Each row of a before or after table is a point. One or more steps were done to the points. Then noise was added and the rows were shuffled. The steps act on columns, c1 being the first. Write out the steps. A step turns or swaps two columns, mirrors them in a line or flattens them onto one, adds a multiple of one to another, or multiplies or shifts one. Angles are multiples of 10 degrees, from the lower column toward the higher: turns from -170 to 170, lines from 10 to 170 but not 90. Use the fewest steps. Two steps may share a column if one is a turn and the other turns, adds or multiplies; they go together, in the order done. Otherwise the lowest column goes first.

Before (13 x 3):
[[0.016, -0.027, 0.026],
[-0.013, -0.013, 0.002],
[-0.007, -0.020, 0.010],
[0.006, -0.003, 0.019],
[0.062, 0.021, -0.030],
[0.036, 0.005, 0.019],
[0.019, -0.004, 0.031],
[0.035, 0.008, -0.009],
[0.019, 0.031, -0.052],
[-0.003, 0.016, -0.034],
[0.037, 0.019, -0.012],
[-0.028, -0.017, 0.010],
[0.004, -0.028, 0.009]]
After (13 x 3):
[[0.012, -0.017, -0.014],
[-0.093, 0.022, 0.051],
[-0.044, 0.014, -0.012],
[-0.085, 0.015, -0.010],
[0.019, -0.013, -0.008],
[0.028, -0.020, -0.045],
[0.008, 0.003, -0.053],
[0.033, -0.013, 0.010],
[-0.038, 0.005, -0.014],
[-0.052, 0.011, 0.046],
[0.010, -0.010, 0.006],
[0.026, -0.002, -0.027],
[0.037, -0.005, -0.054]]
Steps: multiply c3 by 2; turn c1 and c3 by -130 degrees; multiply c2 by 0.7

Before (13 x 8):
[[-0.038, 0.010, 0.019, -0.003, 0.001, 0.003, -0.016, -0.034],
[-0.028, 0.029, 0.008, -0.016, 0.034, -0.035, -0.080, -0.019],
[-0.004, -0.030, -0.063, 0.017, -0.021, -0.006, 0.012, -0.002],
[-0.017, 0.033, -0.008, -0.030, 0.015, -0.029, -0.012, -0.019],
[-0.005, 0.034, -0.027, 0.024, 0.024, 0.027, -0.040, -0.054],
[0.026, 0.010, 0.015, -0.040, -0.002, -0.015, -0.024, 0.006],
[0.002, 0.003, 0.016, -0.006, 0.043, -0.036, -0.020, 0.001],
[0.038, 0.005, -0.002, 0.028, -0.003, -0.035, 0.031, 0.027],
[-0.038, 0.067, -0.014, -0.010, 0.016, -0.010, -0.054, -0.022],
[0.053, -0.004, 0.013, 0.022, -0.036, -0.062, -0.004, 0.000],
[0.028, -0.021, -0.017, 0.078, -0.049, -0.026, 0.023, 0.020],
[0.009, -0.005, -0.023, 0.049, -0.035, 0.010, 0.008, 0.033],
[0.044, -0.019, 0.005, 0.030, -0.023, -0.025, -0.009, 0.030]]
After (13 x 8):
[[0.000, -0.050, 0.053, 0.016, -0.021, -0.006, -0.010, -0.001],
[-0.020, 0.029, 0.018, -0.027, 0.011, -0.038, 0.019, -0.020],
[0.045, -0.016, -0.012, 0.008, -0.013, -0.009, -0.030, 0.032],
[-0.036, 0.016, -0.015, -0.015, -0.005, -0.013, -0.006, -0.035],
[0.059, 0.002, -0.015, 0.008, -0.024, -0.064, -0.018, 0.000],
[-0.042, 0.057, 0.038, -0.052, 0.007, -0.023, -0.020, -0.024],
[-0.004, 0.008, -0.015, -0.021, 0.042, -0.037, -0.005, 0.001],
[0.035, -0.027, 0.008, 0.062, -0.043, -0.017, -0.055, 0.019],
[-0.010, 0.025, 0.036, -0.022, 0.022, -0.001, -0.040, -0.056],
[0.035, 0.003, 0.005, 0.043, 0.004, -0.021, -0.010, 0.028],
[0.027, 0.012, -0.010, -0.040, 0.005, -0.013, 0.022, 0.006],
[0.016, -0.013, 0.020, 0.032, -0.032, 0.026, -0.038, 0.035],
[-0.036, 0.032, 0.002, -0.076, 0.028, -0.045, -0.026, -0.019]]
Steps: turn c1 and c5 by 10 degrees; mirror c2 and c3 in the line at 10 degrees; turn c4 and c7 by -60 degrees; add 0.5 times c8 to c6

Before (13 x 14):
[[-0.001, -0.007, -0.027, -0.029, 0.048, 0.011, -0.024, 0.019, 0.044, 0.032, -0.028, -0.026, -0.023, 0.022],
[0.005, 0.030, 0.035, 0.033, 0.030, -0.008, 0.003, -0.022, -0.018, 0.004, 0.029, -0.043, -0.001, -0.022],
[0.033, -0.008, -0.032, 0.019, 0.003, -0.026, 0.017, -0.023, 0.040, 0.029, -0.036, 0.017, 0.008, -0.016],
[-0.032, 0.024, 0.026, -0.013, -0.024, -0.006, 0.007, -0.034, 0.022, -0.027, 0.025, 0.013, 0.004, 0.004],
[0.044, 0.049, -0.035, 0.045, 0.053, 0.018, -0.004, -0.017, 0.009, -0.016, 0.016, 0.033, -0.001, 0.016],
[0.047, -0.015, 0.036, 0.004, 0.002, 0.028, -0.022, 0.016, 0.009, 0.028, 0.018, -0.021, -0.004, 0.018],
[0.043, -0.004, -0.010, 0.012, 0.055, -0.003, -0.011, 0.000, 0.036, -0.002, 0.025, 0.016, -0.010, -0.040],
[-0.030, -0.009, 0.039, 0.027, 0.044, 0.031, 0.012, 0.002, -0.015, -0.033, -0.045, 0.021, 0.005, -0.007],
[-0.012, 0.008, 0.013, 0.034, 0.049, 0.049, -0.019, 0.044, 0.021, 0.014, -0.041, -0.005, -0.008, -0.034],
[0.022, 0.043, -0.015, -0.032, -0.019, -0.023, 0.049, 0.031, 0.002, -0.013, -0.015, 0.034, -0.004, 0.032],
[0.033, -0.013, 0.034, 0.003, -0.005, 0.012, 0.011, -0.006, 0.046, -0.037, -0.006, 0.000, -0.049, -0.033],
[0.026, 0.005, -0.039, -0.001, 0.001, 0.048, 0.051, 0.011, -0.014, 0.009, 0.002, 0.024, -0.012, 0.034],
[-0.014, 0.027, -0.031, -0.034, 0.001, -0.027, 0.004, -0.034, -0.011, 0.032, -0.043, 0.027, -0.014, 0.001]]
After (13 x 14):
[[0.001, 0.026, 0.036, 0.032, 0.029, -0.010, 0.012, -0.022, -0.018, 0.011, 0.028, -0.045, 0.003, -0.039],
[0.029, -0.010, -0.014, 0.012, 0.057, 0.036, -0.003, -0.006, 0.037, -0.003, 0.015, 0.015, 0.016, -0.022],
[0.056, -0.005, 0.030, 0.001, -0.006, 0.025, -0.005, -0.006, 0.044, -0.113, -0.007, 0.004, -0.004, -0.032],
[0.011, 0.002, -0.034, 0.020, 0.004, 0.010, 0.002, -0.020, 0.039, 0.087, -0.039, 0.016, 0.023, -0.012],
[-0.014, 0.022, 0.028, -0.008, -0.029, -0.019, 0.018, -0.032, 0.019, -0.081, 0.028, 0.014, -0.017, -0.013],
[0.006, 0.054, -0.012, -0.031, -0.019, -0.034, 0.034, 0.030, 0.006, -0.038, -0.014, 0.034, 0.009, 0.009],
[0.002, -0.006, 0.016, 0.029, 0.045, 0.048, -0.002, 0.045, 0.024, 0.039, -0.041, -0.005, -0.013, 0.011],
[0.013, -0.011, -0.031, -0.029, 0.051, -0.003, -0.012, 0.020, 0.045, 0.095, -0.030, -0.029, -0.011, 0.040],
[0.018, 0.033, -0.036, 0.048, 0.055, 0.018, 0.019, -0.018, 0.014, -0.047, 0.011, 0.038, 0.027, 0.043],
[0.020, -0.025, 0.034, 0.003, 0.000, -0.010, -0.008, 0.017, 0.011, 0.087, 0.017, -0.020, 0.029, 0.011],
[0.005, 0.025, -0.032, -0.029, -0.004, 0.000, 0.014, -0.035, -0.013, 0.096, -0.041, 0.025, -0.016, -0.005],
[-0.012, -0.002, 0.038, 0.025, 0.048, 0.005, -0.001, 0.000, -0.013, -0.095, -0.047, 0.019, -0.014, 0.004],
[0.019, 0.026, -0.038, -0.001, 0.006, 0.020, 0.016, 0.012, -0.014, 0.025, 0.004, 0.023, 0.013, 0.075]]
Steps: multiply c1 by 0.7; turn c1 and c13 by 60 degrees; flatten c2 and c7 onto the line at 30 degrees; add -0.7 times c3 to c6; turn c6 and c14 by 50 degrees; multiply c10 by 3

Before (13 x 24):
[[0.032, 0.023, 0.013, -0.019, 0.017, 0.025, -0.033, 0.026, -0.030, -0.003, -0.026, -0.003, 0.009, -0.035, -0.014, -0.023, -0.003, 0.023, -0.015, -0.034, 0.000, -0.019, -0.030, -0.012],
[0.007, 0.021, -0.027, -0.030, 0.023, -0.030, 0.000, -0.073, 0.016, 0.007, -0.030, 0.027, 0.015, -0.014, -0.038, -0.007, 0.001, 0.022, -0.033, 0.008, 0.001, -0.021, -0.034, -0.011],
[-0.015, 0.025, 0.000, -0.007, 0.018, -0.029, -0.017, 0.015, 0.002, 0.044, -0.039, 0.033, 0.005, -0.045, -0.023, -0.034, -0.019, 0.013, -0.015, -0.072, 0.012, -0.014, -0.036, 0.021],
[0.003, 0.015, 0.020, 0.012, -0.037, -0.028, -0.012, 0.010, -0.028, -0.019, 0.048, 0.035, 0.005, -0.014, 0.089, -0.019, 0.003, 0.018, -0.010, 0.001, 0.003, -0.013, 0.057, 0.000],
[0.006, -0.016, 0.015, -0.031, 0.021, -0.021, -0.015, 0.010, 0.000, 0.019, -0.027, 0.022, -0.004, -0.020, -0.017, 0.032, -0.007, 0.015, 0.009, 0.015, -0.002, -0.020, -0.036, -0.007],
[0.028, 0.025, 0.025, 0.074, 0.028, -0.019, 0.000, 0.018, 0.009, 0.021, -0.008, 0.010, 0.017, 0.022, -0.039, -0.040, 0.003, 0.008, -0.003, 0.006, 0.020, 0.027, 0.004, -0.018],
[0.002, 0.022, 0.025, -0.034, -0.006, -0.020, -0.043, 0.006, -0.010, 0.005, -0.012, 0.024, 0.025, -0.030, 0.039, 0.004, 0.038, -0.020, 0.013, 0.006, 0.024, 0.015, -0.029, -0.024],
[-0.018, -0.121, 0.025, -0.019, -0.043, 0.052, -0.008, 0.017, -0.005, -0.006, -0.039, 0.019, 0.005, -0.008, -0.040, 0.032, -0.013, 0.030, 0.000, 0.000, -0.052, -0.017, -0.026, 0.020],
[-0.013, 0.013, -0.001, 0.019, 0.024, -0.012, -0.023, -0.005, 0.014, 0.053, -0.020, 0.030, 0.028, -0.048, 0.024, -0.028, -0.019, 0.021, -0.009, 0.013, 0.019, 0.006, -0.027, 0.003],
[-0.009, 0.019, 0.024, -0.032, 0.028, 0.005, 0.000, 0.001, -0.019, 0.013, -0.021, 0.035, 0.074, -0.021, 0.052, 0.023, 0.000, 0.026, -0.002, -0.023, 0.013, -0.020, -0.002, 0.020],
[0.002, 0.020, 0.003, 0.014, 0.024, -0.022, -0.056, 0.014, -0.026, -0.019, 0.011, 0.031, 0.028, -0.017, 0.045, 0.003, 0.047, 0.012, 0.000, 0.009, 0.022, -0.018, -0.034, 0.002],
[0.013, 0.010, -0.076, -0.014, 0.005, 0.028, -0.018, -0.031, -0.023, -0.007, 0.050, 0.020, 0.006, -0.046, -0.015, -0.037, -0.026, -0.013, 0.016, -0.005, 0.021, -0.020, 0.020, 0.013],
[-0.002, 0.001, 0.003, -0.035, 0.027, 0.017, -0.011, 0.031, -0.033, -0.017, -0.020, 0.004, 0.008, -0.012, 0.000, -0.007, -0.031, 0.036, -0.008, -0.009, -0.021, 0.100, -0.031, 0.016]]
After (13 x 24):
[[0.005, -0.005, 0.017, 0.102, 0.023, -0.021, -0.006, 0.012, -0.003, 0.018, -0.009, 0.020, -0.007, 0.012, -0.023, 0.030, -0.003, 0.016, 0.002, 0.011, -0.002, 0.028, -0.039, -0.019],
[0.005, -0.025, 0.024, 0.076, -0.010, -0.018, -0.044, 0.004, -0.009, 0.037, -0.019, 0.025, 0.026, 0.034, 0.035, 0.000, 0.037, -0.011, 0.009, 0.005, 0.008, 0.008, -0.029, 0.022],
[0.012, 0.014, -0.074, -0.074, 0.009, 0.028, -0.014, -0.030, -0.020, -0.005, -0.044, 0.022, 0.009, 0.028, -0.013, -0.034, -0.025, -0.010, 0.014, -0.005, 0.004, 0.040, 0.016, 0.010],
[-0.011, 0.018, 0.027, 0.106, -0.044, 0.054, -0.007, 0.022, -0.004, -0.008, 0.008, 0.017, 0.008, -0.001, -0.040, 0.035, -0.012, 0.001, 0.002, -0.002, -0.056, 0.020, -0.022, -0.124],
[-0.019, 0.025, -0.004, 0.087, 0.020, -0.030, -0.018, 0.015, 0.005, 0.025, 0.018, 0.031, 0.004, 0.032, -0.025, -0.034, -0.024, 0.036, -0.018, -0.071, 0.000, 0.035, -0.036, 0.025],
[-0.013, 0.005, -0.001, 0.008, 0.024, -0.008, -0.018, -0.007, 0.017, 0.017, 0.024, 0.023, 0.030, 0.046, 0.029, -0.032, -0.021, 0.051, -0.012, 0.012, -0.005, 0.017, -0.027, 0.009],
[0.004, 0.002, 0.008, -0.043, 0.026, -0.021, -0.054, 0.017, -0.025, 0.009, 0.005, 0.031, 0.031, 0.004, 0.049, 0.007, 0.047, -0.022, -0.006, 0.012, 0.021, 0.020, -0.042, 0.023],
[0.021, -0.016, 0.023, -0.104, 0.025, -0.021, -0.001, 0.023, 0.011, -0.002, 0.062, 0.010, 0.014, -0.005, -0.037, -0.042, 0.009, 0.023, -0.003, 0.003, 0.020, -0.034, 0.006, 0.027],
[0.004, -0.014, -0.029, 0.106, 0.021, -0.026, 0.002, -0.071, 0.015, 0.010, 0.000, 0.026, 0.014, -0.003, -0.038, -0.007, 0.005, 0.002, -0.036, 0.004, -0.002, 0.022, -0.033, 0.021],
[0.031, -0.008, 0.005, 0.083, 0.016, 0.026, -0.035, 0.025, -0.027, -0.006, -0.003, 0.000, 0.007, 0.019, -0.014, -0.025, -0.001, 0.000, -0.017, -0.032, -0.012, 0.042, -0.030, 0.025],
[-0.002, 0.013, 0.004, 0.093, 0.034, 0.021, -0.010, 0.031, -0.033, -0.024, -0.010, 0.001, 0.004, 0.060, -0.001, 0.000, -0.029, -0.009, -0.010, -0.009, -0.053, -0.077, -0.025, 0.003],
[-0.014, 0.015, 0.023, 0.089, 0.026, 0.010, 0.001, 0.002, -0.021, -0.017, -0.012, 0.034, 0.077, 0.006, 0.046, 0.027, 0.001, 0.021, -0.004, -0.024, 0.008, 0.025, -0.004, 0.023],
[0.002, 0.000, 0.021, -0.107, -0.036, -0.026, -0.013, 0.009, -0.028, -0.063, -0.018, 0.034, 0.007, 0.003, 0.089, -0.017, 0.006, -0.006, -0.011, 0.001, 0.000, 0.018, 0.058, 0.017]]
Steps: swap c2 and c24; turn c4 and c11 by 130 degrees; multiply c4 by 2.5; add 0.7 times c23 to c18; turn c10 and c18 by 70 degrees; turn c14 and c22 by -150 degrees; add -0.5 times c14 to c21
